Every row gives one point. Each table stands for the endless flat space through its points: a line for two points, a plane for three, and so on. The two share one point or none. Which?

First, 2 rows:
[[ 14.4  17.9   1.3]
 [  7.5   6.5 -11.6]]
Second (2 x 3):
[[19.9 21.2 -2.4]
 [12.4  5.2  0.6]]
They share: no point

First (3 x 4):
[[  1.7  -0.2   1.6 -11.4]
 [ -3.6 -15.6 -23.9  12.3]
 [ -3.3 -13.2 -15.9   5.6]]
Second:
[[ -3.6  -3.6   1.6  -3.0]
 [ -2.1 -11.6  -0.9 -11.0]]
They share: [-2.7 -8.4  0.1 -7.8]

First (2 x 8):
[[ -6.5  13.2   8.6  -8.3  10.2  -0.6  -9.7  19.5]
 [-20.5  20.8   5.0  -9.5  15.0   7.0  -2.9  13.9]]
Second, 3 rows:
[[ -6.7  11.5  -3.5 -12.9  23.2  14.1   4.0   8.9]
 [ -4.4  25.3  15.4 -26.2   8.4  -7.6   5.1   2.4]
 [  3.8  22.5  12.8 -34.0  12.4   0.6  14.1  -6.2]]
They share: no point

First (3 x 9):
[[  4.2  21.5 -16.4 -11.1  18.2  28.5 -18.4  11.1   3.3]
 [-23.7   6.5 -11.3 -17.1   3.5   9.4 -20.9  10.3  -3.7]
 [-15.3   8.5 -10.9  -9.1  -3.3  14.0 -28.9  12.1 -10.7]]
Second, 4 rows:
[[-13.5   9.5 -23.7 -14.3   3.3  12.5 -18.7  17.3   5.7]
 [-13.1   2.2 -14.7 -16.1  16.4  26.6 -29.8   4.7  -4.5]
 [-12.9  25.8 -18.1 -21.7  10.4   4.2  -7.5  18.5  10.1]
 [-15.1  19.0 -15.4 -25.9   3.0  13.2 -21.3   2.9   3.2]]
They share: no point

First (2 x 12):
[[ -7.1 -16.3  -6.3  12.4   7.3 -19.8  14.4 -21.6  15.3 -19.1  -3.0  -5.5]
 [  1.6  -9.4   5.7  16.6  17.8 -13.2  19.2 -16.5   2.7 -14.0 -13.2  -0.7]]
Second, 3 rows:
[[ -1.8 -13.4   1.7  19.4  13.4 -12.7  16.6 -18.3   8.2 -13.6  -6.2  -1.2]
 [ -2.8 -16.8   1.7  27.8  11.6  -7.3  14.6 -18.5  10.8  -9.4   1.0   1.0]
 [ -1.9 -19.3  -2.3  28.8  12.5 -13.2   6.6 -22.8   6.3 -10.9  -2.4  -3.1]]
They share: [ -1.3 -11.7   1.7  15.2  14.3 -15.4  17.6 -18.2   6.9 -15.7  -9.8  -2.3]

First (4 x 14):
[[ 11.3  17.8 -10.7   4.4   0.2  -3.3   1.8  21.2  12.3 -24.2  -8.6   6.8
  -15.5   3.8]
 [ 10.1   4.9  -2.3   7.7 -11.7   2.1 -11.1  12.1  -1.1 -17.9   1.0   1.6
   -5.2  -3.8]
 [ 11.1   8.8   2.3   8.4  -5.9  -3.6  -9.5  13.6   9.8 -20.6 -11.5   6.1
  -13.8  -8.5]
 [ 11.5  -4.9  24.2  15.7 -15.2  -5.6 -27.7   1.7   8.8 -16.2 -19.0   5.3
  -13.5 -29.2]]
Second (4 x 14):
[[ 15.0   0.3  23.6  18.9  -9.2  -2.3  -4.2   9.1   8.4 -11.6  -7.6  17.9
   -2.3 -15.6]
 [ -4.0   4.2   3.5   9.0  -6.4 -16.0 -17.1   7.1  11.6 -29.1   0.5   3.7
  -15.7 -34.4]
 [  5.6  12.5  -3.9  -7.1   1.9  -5.7 -24.0  14.2   5.0 -20.1 -29.3  -1.6
  -22.2 -12.7]
 [  2.2  16.9  -3.8  -7.3   6.4 -18.1 -20.4  19.9   7.6 -29.8 -28.2  -3.7
  -22.3 -18.8]]
They share: [  9.1   4.5  10.3   7.9  -5.6  -3.4 -14.2   9.5   7.2 -15.7 -14.3   8.9
 -11.7 -16.5]

First, 4 rows:
[[-33.7  -4.7   9.2 -35.5  -2.6  26.8 -27.5  17.0  15.0 -12.6   6.7  12.5
    1.7  18.5  -4.9  -3.2   7.9   2.3  14.2 -25.0]
 [-16.9  16.7  -1.5 -14.9  12.5   1.7 -22.1  11.6   3.5  -3.6  11.6  26.2
   -5.7  -2.1   4.8 -21.6  21.6  12.4   2.6 -10.6]
 [-29.6   3.9  -7.8 -25.6  -4.7  23.1 -27.0   4.6  15.5 -15.2  -3.0   5.8
    1.4   3.5  16.3  -2.6   7.2  -1.7   0.1 -23.6]
 [-14.3  27.9 -27.7  -3.1  11.3   2.5 -28.7  -8.0   3.5  -0.4  -7.6  15.8
  -11.5 -23.7  38.6 -21.2  25.2   9.0 -20.8  -5.0]]
Second, 3 rows:
[[ -9.9  26.1  -8.8 -22.3  -8.4   2.0 -12.9   1.5  14.7  -7.8  15.9  31.1
   -8.0  -5.1  17.0 -16.6  23.4   2.9   2.7 -19.0]
 [-14.5  21.5  -7.3 -10.4   6.4  -3.3 -14.0   0.3   3.4 -15.9  10.5  18.3
    2.9  -9.5  15.7 -22.1   8.3  11.2  -3.5 -12.8]
 [-11.7  27.1  -5.7 -21.0  -4.2  -0.5 -10.8  -1.9  11.2 -10.3  15.3  29.9
   -4.7  -7.1  15.9 -20.3  21.3   6.6   3.1 -17.4]]
They share: no point

First:
[[ -3.2   0.4  -2.2   8.6   9.2  12.9   2.1   9.8 -19.1 -13.1   9.4   2.7
   -4.8  10.1 -11.4 -19.4  -3.0  11.5  -9.7  -9.8  -1.5 -10.9 -10.0  -0.3]
 [  3.7  11.8   0.2  12.8   3.2   6.9  14.1   8.0 -14.3  -2.3  15.1   2.7
   -4.8  21.8   0.6 -13.4   3.0  19.0   0.2  -2.6   5.7  -7.9   0.5  -0.6]]
Second:
[[  1.2  30.2   9.9   5.5   0.7  12.8   7.2  12.1 -25.9  -0.5  11.5   8.0
   -1.9  32.7 -12.3 -17.6   0.9  18.4  -7.7 -20.4   0.3  -7.8  15.0  22.6]
 [ -3.9  17.5   2.0  15.4   5.5  10.5   8.0  11.0 -14.6  -4.9  14.1   9.1
   -0.8   8.9  -8.9 -20.4  -2.7  24.3 -12.0 -11.1  -0.1 -14.3  -0.7   2.2]
 [ -7.3  32.3  -1.2  13.1   6.1  15.4   1.2   8.8 -25.8  -2.4   2.6  15.7
    9.4  19.4  -6.4 -33.2   1.7  23.9 -22.2 -28.6   0.0 -17.1   7.9  10.9]
 [  0.4  19.4 -11.7   5.1   6.5  15.6   0.0   0.9 -33.9  -3.9  -7.3   7.4
    8.9  40.5   8.1 -33.0  11.9   7.4 -11.9 -26.4   7.7  -9.4   5.0   5.8]
 [  2.9   5.3  -3.0  10.1 -18.5  25.6 -13.2  -9.8   1.2  -7.8  27.8  14.5
   -4.4  -1.6 -22.0 -15.8 -14.5  -1.3  -9.0  -6.4  10.2 -17.7 -13.1 -14.3]]
They share: [  1.4   8.0  -0.6  11.4   5.2   8.9  10.1   8.6 -15.9  -5.9  13.2   2.7
  -4.8  17.9  -3.4 -15.4   1.0  16.5  -3.1  -5.0   3.3  -8.9  -3.0  -0.5]
